Each row is a point. Examples show where two turns around zero, p and q, send a point. Where does a point land after both, in the order given? Backwards means that the second turn is done in reverse. Each puzzle has new turns, and all numbers are rounded.

Turn p:
[ 2 40] => [-4 40]
[ 6 37] => [ 1 37]
[ 17 -85] => [ 29 -82]
[-29  11] => [-30   7]
[ 3 -3] => [ 3 -3]
Turn q:
[-27  17] => [-31   8]
[ 32 -72] => [ 52 -59]
[40 12] => [35 23]
[-8 19] => [-13  16]
[-38  25] => [-44  12]
Where do these land?
p, then q backwards: [-33  40] => [-26  45]
p, then q: [  9 -52] => [ 31 -43]
q, then p backwards: [-28   1] => [-28  -3]
p, then q: [52 10] => [42 32]

Turn p:
[ 13 -40 -38] => [-15 -42 -35]
[ 6 38 28] => [26 35 18]
[  9 -34 -14] => [ -6 -35 -13]
[ -5  66 -52] => [-14  66 -51]
[28 -9 35] => [ 38 -16  19]
[-50 -21  41] => [-29  -9  61]
Turn q:
[  2  22 -30] => [  4  11 -35]
[ 20 -33  18] => [ 20 -24  29]
[-47 -30 -44] => [-40 -47 -36]
[26 41 56] => [17 59 42]
Where do these land?
q, then p: [ 4 34 35] => [18 42 16]
p, then q: [ 34 -41 -82] => [ -6 -73 -65]
p, then q: [-3 28  7] => [ 5 28 -4]
q, then p backwards: [-27  24   6] => [-28  15 -17]
q, then p: [ -8 -44  33] => [  6 -29  47]

Turn p:
[-4 -8 -5 33 15 23] => [ 15  -1 -10  32  22  11]
[ 25  72 -78 -49  -6  35] => [ 11  76 -69 -67  -2  19]
[-30  -1  61 -23 -29  44] => [-31 -10  41   3 -17  70]
[ 42 -33  40   2  10   4] => [ 40 -42  33  -6  -2   8]
[ -5 -37 -11  13 -50 -79] => [-27 -39  -7  17 -57 -68]
[-27 -14  12 -10  36  21] => [-16 -11  12   1  45  19]
[ -1  21 -19  33  24 -48] => [  7  26   1  20  11 -59]
Turn q:
[-31  50 -44  -8  24 -22] => [ -2  63 -12 -15  27 -38]
[  4  -7  30 -39 -12  16] => [ -4 -15  21 -35 -12  29]
[-15   9 -78   0 -55  26] => [  4  50 -72  -3 -47   8]
[ 54  13  14  33 -16  61] => [ 53  -4   3  40 -11  62]
[  3   0  64   8  33 -73] => [-13 -37  74   8  21 -56]
[ 20 -15  -3 -41  22 -20] => [ 14 -26  -1 -42  16 -17]
[-35 -50  17  48   3  13] => [-53 -31 -14  49   5  14]
Where do these land?
p, then q: [-36  42  -4  73   1  12] => [17 48 16 73 14 -9]
q, then p: [-10  -8  39 -42 -43  47] => [-24 -10  -5 -13 -17  79]
p, then q: [ 39  -9   9 -35  10   6] => [ 16 -28   2 -42  -3  15]
q, then p: [-28 -20 -49 -30  61  34] => [-13  20 -39 -38  75  -9]
p, then q backwards: [ -3 -67 -38  28   7  40] => [ 30 -63 -25  33  30  29]
p, then q: [ 38  29  -1 -16  53 -23] => [ 37 -10  41 -39  23 -25]
q, then p backwards: [ 10  34  11 -40 -19 -36] => [ 36  29  21 -26   0 -38]
p, then q: [-35  10  58  32 -51 -51] => [-50   2  49  52 -58  -4]
q, then p backwards: [ 24 -11 -24  31 -20 -30] => [ 19 -15 -19  39 -20 -27]

Turn p:
[-34  20  -9  -4   6 -23  28  -1] => [-12  21 -20 -10  12 -30  29   7]
[-11  -6 -11  32  22  17  -4  -4] => [-9 14 -4 25 28 17 -8  8]
[ 43 -22 -12  14 -33  -2  -8  25] => [ 39 -36  -7  28 -24  11  -9  -9]
[ -6   8 -23 -26  43  -5   4 -14] => [  7  16  -5 -39  39   0  -1   4]
[-55 -20   3 -23   6   1  11 -14] => [-50 -12  -9 -22  20  -6  22  11]
[ -7  25 -21  -3   8  49 -11  10] => [  0  27 -16  -8  -6  40 -11  31]
[ 10  23  -9  -7  -7 -30 -30 -40] => [  0  12 -12 -20  -4 -29 -43 -28]
[-20  -2  14   4  16   8 -23  35] => [-7 -4 20 10  3 -2 -6 46]
[ 80 -25  67  13 -60 -17  34   3] => [ 33 -36  52  36 -67  -2  28 -71]
Turn q:
[-20   3 -11   6  21 -52  -6  -2] => [-26   1  -3   1  25 -49   0   8]
[ 11  16  16 -11  16  16   5  24] => [ 26   5   9 -14  23  18  -8   2]
[ -6 -23   3 -19   4  97  -5 -10] => [-11 -10  -1 -23 -20  94   0 -20]
[-12  20  15   9  -7  -8 -24  -3] => [ -6  21   0   8   0  -9 -30  -2]
[ 17   8 -25  40  -3 -22   7   3] => [  5  -6 -13  44   9 -19  13  19]
[ -8  51 -64  -7 -17 -42   3  15] => [  3  32 -52   1   9 -41  16  57]
[  9 -41  40 -21 -17  25 -25  27] => [ 16 -35  33 -26 -27  23 -39  -7]
[  6 -68  41  22  24 -16  17 -12] => [-16 -51  56  13   2 -13  12 -40]
[ 17  13  -3 -30   1  13  -6 -38] => [  8  12 -33 -16 -11   7   6 -36]
[-15  21 -12   9 -21 -12  34  -4] => [  1  32   5  11  -9 -13  29  19]
Where do these land?
p, then q: [ 11  24  21  12 -15   7 -19 -13] => [  0  24  -5  13 -21  -5 -29  -2]
q, then p backwards: [-42 -16  27  -7 -29  13 -10 -25] => [ -1  23  44 -11 -21  22 -14 -28]
q, then p: [ 36  13 -87 -12   4  -4  27  -4] => [ 54  -9 -53   7  31  19  52   2]
p, then q: [ 17   7 -10 -16 -12 -28  -3  44] => [ 38 -34   1   3 -13 -24   6  13]
p, then q: [ 35  19   8  50  74 -34   5 -11] => [ 29  17  -8  34  68 -20 -24 -54]
p, then q: [-28   7   1 -23  25  13 -10  -7] => [ -5  12   5 -38  19   6 -11  12]
q, then p: [  7 -27  34  16  -9 -12 -21 -15] => [-29 -17  10  17  -5 -15 -27 -24]
p, then q: [-51  20  -6 -25 -18  13  38 -17] => [-18  39  -5 -32  -5  -2  43  34]
p, then q: [-18 -24 -22  16 -27  12   1  38] => [ -8 -32  11  23  -4  17  17  40]
q, then p: [ 34 -22  33 -11   7  19  -7  11] => [ -3 -23  26  -7  -2  29 -21 -29]

Turn p:
[-28  14 -14  35  39 -27  16 -12  25] => [-23   0  -5  39  12 -44  25 -15  25]
[ -4 -50  40 -29 -28  45  21 -31 -16] => [  7 -13  47 -20  -9  76  11 -25  -7]
[ 33  26  17  12  -9  11 -18 -51  20] => [ 33  12   2   5  25   0 -38 -46  15]
[-50  16 -52  57  11  -4 -38  51 -61] => [-32 -26 -37  59 -20 -42  -1  41 -79]
[-25 -13 -21 -30  27 -35   0  -7 -70] => [-26 -22  17 -31  26 -27  38  13 -60]
[ 39 -39  -5  -8  28  37 -33   0  69] => [  8 -44 -38  -4  21  40 -26   0  71]
[-40  69  37  -7  15 -52  -3  23  -5] => [-36  50  42   7   7 -65 -22  30  -2]
[ 86 -25  60 -15 -20  16  44  -8  39] => [ 84  15  31 -32  -5  46   3  -2  68]
[ 15  14  -7 -47 -41  42  52  12 -20] => [ 15  58  -6 -31 -10  59  24  10 -23]
[-26 -11 -55  32 -21 -34 -41  24  18] => [-30 -31 -53   8 -46 -43 -14  -4  -8]
Turn q:
[-20 -27 -11 -39  61  -2  -7  -7 -41] => [ -8 -14   7  -1  59  -3  15 -13 -64]
[ -5 -16 -17 -35  47 -21  36 -22  20] => [ 20 -26 -26  -5  45 -21  37 -31  -5]
[ 51   4 -19  48 -25  21  30  -8  22] => [ 48  21 -18  33 -43  24  -2 -12  33]
[-26 -24  11  23  41   9 -49  -4   0] => [-31 -12  17  42  45   8 -24  16  -7]
[ 21  51  -7  -1 -26  42  41 -37  -7] => [ 15  56   1 -16 -32   9   8 -59  19]
[  0 -54   1 -34  -2 -19 -15 -14 -28] => [  1 -51  -1 -16  10   8 -19  -9 -46]
[  5 -20  41 -38  37 -12 -35  14  21] => [  4 -28  13 -28  63  -2 -22  28   7]
[-29 -34  28 -30  17   4 -22 -31  -3] => [-28 -39  19 -11  40   7 -19 -24 -10]
[-17 -28 -18 -68  17  31 -22  47 -21] => [-25  -3 -15 -46  40  46  16  28 -52]
[-25  16 -18  11 -49  28  92  25  19] => [ -2  12  -7 -14 -64  25  85 -18  36]
[ 35  59  30  83 -43 -40  28  21 -10] => [ 40  37  41  27 -82 -50  -3  31  40]
[ 10  74 -21  80 -75 -42 -77  16  27] => [-35  49 -30  35 -81 -53 -74  63  48]
Where do these land?
q, then p backwards: [ 44  50  36 -25  -1   0 -13  -2  -8] => [ 38  40  33 -33 -22 -28  -4  -6   5]
p, then q: [ 11 -21  -2 -50  39  53 -27  40  18] => [-27  12 -21   3  48  62  31  39  -3]
p, then q: [ 15  75 -11  -4   3 -55 -29 -42  22] => [ -4   1 -30   0  36 -92 -37  -3  -9]
q, then p: [ 19 -23 -66   7  24 -57 -19  41 -23] => [ 31 -22 -37   1 -25 -34  38  50 -56]
p, then q backwards: [-28   4 -20  44 -19  20 -45 -44 -18] => [ -6 -36 -31  11   2  -6 -18 -66 -33]
q, then p backwards: [ 51 -11  -6   9  57  32  68 -16   1] => [ 57   2   4  33   7  31  60 -52 -16]
q, then p: [  3 -36 -33 -49  35   9  -1   2 -57] => [ 14 -16  15  -3  47  17  36  15 -68]
q, then p: [-48 -46  11  14 -55  14  24   3  47] => [-32 -14  -5  10 -55  61  20 -33  35]
q, then p: [-65  18  25  40 -38 -23  57  40  27] => [-16  42  31  -1 -84   7  36  -8  53]
p, then q: [-27 -41  60  23   8 -25  -2  21  33] => [-11 -55  24  -6 -16  15 -11  27  61]
q, then p: [ 25  31   6  -8 -53  32 -12 -44 -42] => [ -5  23  11 -24  11   9 -67 -44 -37]

Turn p:
[-23 -14  -7 -15 -39 -10   8  50 -16 -28   6  -9] => [-31 -27  33   7 -42  -8   1  10  -3 -25  21 -22]
[ 17 -29   6  30  57 -10 -39 -15  17  25 -18   7] => [ -7  21 -23 -20  36 -28 -12   2  -5  14 -60  29]
[  5  12  16  32 -25   9  13  -4   2   8  16 -32] => [  7 -33  -9  29  12  28   9   2 -13   3 -10 -18]
[-16  34  51 -12  -1   8 -10   0  -8 -10  15 -31] => [  0 -15  26  23   4   7  40 -28   1  39   1 -14]
[ 26  -2  12  33  28 -14 -33 -20  21  29 -19  66] => [ 30   6 -22 -26  38 -28 -18  12  48   2 -40  41]
[ -7 -20 -24 -18 -26  12  -3 -17  -8 -34  21   2] => [-16   3   6  11 -12  10 -24 -34  -3 -30  28   1]
[-17   4  -2 -32  -7 -33  19  20 -12  12  49 -10] => [-28 -12 -11  10 -19 -15  -9   4   7  31  41 -38]
[ -1  -6  -4  25  36  41   4 -20  57   6 -30  26] => [ 12  16 -38 -41  31  13  35  -2  -1 -27 -22  44]
[ 19  18  24 -13   1  38  -7  16 -19  30  17 -22] => [ -2 -21  26  -2  21  29   3   8 -18  47  11   8]
[-11  27 -43  -5  -9 -16   7  18 -27 -26   7  -8] => [-17  25  14  16 -39  23 -11  14  17  -9  11 -26]
[ 40  -1   0   0  17 -17 -22 -19  44  20 -38  12] => [ 39  15 -14 -50  26 -15 -10  -4   2  -2 -38  -3]
[ 12 -17  -2   2   5  11  45 -10 -10 -34 -21   9] => [ 12  25   7  16  15  -7  13  14 -18 -44  23   4]
[-44  -6 -26 -28 -38 -18  18   1 -40   2  -6  -9] => [  2  -2   4  26 -70  -8 -16   2 -15  -2  33  -4]
Turn q:
[ -4  10   4  36   2  47  -4  14  12   8 -24  -8] => [ 24  17  -7  13 -27  33  -6   0  24   9 -29 -17]
[  8   5  14   6  -7 -21 -11  -6   1 -81   1  -3] => [ 26   8  -9  40  28 -11   2   7  -4 -50  41  -7]
[ 20  -6  11 -54  46 -14  10 -21 -12   6 -16 -21] => [-16 -47  -5  -7  49 -20  -4   3   5  30   5 -29]
[ -9 -12  11 -35 -33  26  16  21 -14 -16  -9  -1] => [-16 -18   8 -23  -3  22 -15   8   5 -46  -2 -21]
[ 24   6  13  20 -11  41   2 -25  -3  14  -6  25] => [ 39   4  15 -14 -34  -9  -5 -12  -3   6 -16 -29]
[-43 -25  14  33  50 -14  14  -5  11  -3 -17  39] => [ 33 -17  -4  21  16   2 -35 -40  16  14 -17  54]
[-90   5  -1  22  19 -17  -2 -27   1   7  14   0] => [ -2  33  -5  -9  36  19   7 -66  17   6  -7  51]
[ -1 -20 -65  15 -10  -3  -9  13  -1  11  10  -1] => [-39  10 -31  15 -38  -9  10  -8 -19  -1 -14  18]
[ 29  14   8  32 -19  12  21 -20   2   9  16  -9] => [ 18  10  35  11 -26   4  23  -5 -16  12   4 -20]
[ -6  25 -24 -97  -1 -24 -23  10 -14  14  -2  -3] => [-51 -16 -29 -59  47 -31  18  37   2 -11  -7  -6]
[ 27 -11 -10   7 -18  19 -16  53 -14  10  45  -8] => [-22  22  -8  -4 -33  28 -19  39 -49   1   5  -6]
[ 2 15  0 33 -1  3 19 -3 42 11 10  3] => [ 28   0  11  11 -23  18  32  -1   1  17  -3  22]
[ 15  18   9  29   2 -31  14   0 -23   1  -4  -7] => [ -2  16  37  31  11 -16   1   8  -5  10  -3   3]
[ 27 -24  15 -47 -20 -24 -28  -4  12  10 -17  -7] => [-21 -23  -7 -28  -4 -29  -8  29  24   3  43 -13]
Where do these land?
p, then q: [ 54  26  27 -39 -34 -17  21 -26 -15  34   3  -5] => [-12   3   1   0 -12  -6 -11  31 -36  68  33 -37]
q, then p backwards: [-18 -17  32 -26  -1 -21  -9 -26  16 -25   9  -2] => [ 17  -8  14 -27 -14  20  20 -13  18  -6  23  34]
q, then p backwards: [ -7  -6   1 -16  21  47 -16  34  36 -22   9 -25] => [  5  30 -35  31 -14  15  31 -12  27  29  20 -13]
q, then p: [  5 -32 -28  -3  16 -18 -26 -24   2 -26  37  21] => [-11  27 -16  34 -12  -2 -55   1  25   2  12  -5]
p, then q: [-19  13 -44  28  26 -25 -20 -21  13  13  26  -3] => [-12  20 -38  -3 -22  -5  40  -7  34  -4 -33   5]
q, then p backwards: [ -6  11  18  -1 -14   1  35   9 -31  -1   5 -42] => [ 26  13   1   4   2  19  -6  26 -13 -40  17 -28]
q, then p: [-11  -7  31  -9  24  49 -36  18   8  48   2  34] => [ 21  -1  31 -68 -14  15 -38 -12 -13  30   3  11]
p, then q: [ 26  42 -10  24  23  -8  30 -28  22   1 -38  28] => [ 20 -29 -14  28  -3  -3  35  55 -13   3 -31 -21]
q, then p backwards: [ 25  16 -11  -5 -30 -10  39  30  13  30 -11  26] => [-19  -3   7  17 -12   7 -15  56 -14   7 -42   3]
q, then p: [ -5 -45   4  11 -22  37 -24 -28  23   3 -21   5] => [ 14 -22 -16 -14  -2  28 -34 -49  -7 -17   7 -24]
p, then q: [  5  32   2  22   1 -14   9  29 -20  -2  -1  21] => [ 11  -7   2  10 -17  37   1  32  14   5   3  18]
p, then q: [ -8  27  19  36  -7   5  35  17 -13 -16  20 -32] => [ -2   0  17  40 -19  53  -9 -19  -3   8 -17  -3]
p, then q: [  3 -27 -27 -29  27 -17  28   3 -23 -10 -40   4] => [ -8  38  23  -1  35 -14  10  42 -18 -26  -3   7]
p, then q: [-26  -3 -23 -11 -31  -8 -28 -19 -20 -21  23   8] => [ 22  34  -8 -13 -24  -9  17 -27  13 -11  34   1]
q, then p: [-18 -29   7  17   1  -2 -37  30 -11  -6 -22 -37] => [-25 -13 -19 -17 -16  43  11 -21  26   6 -29  13]
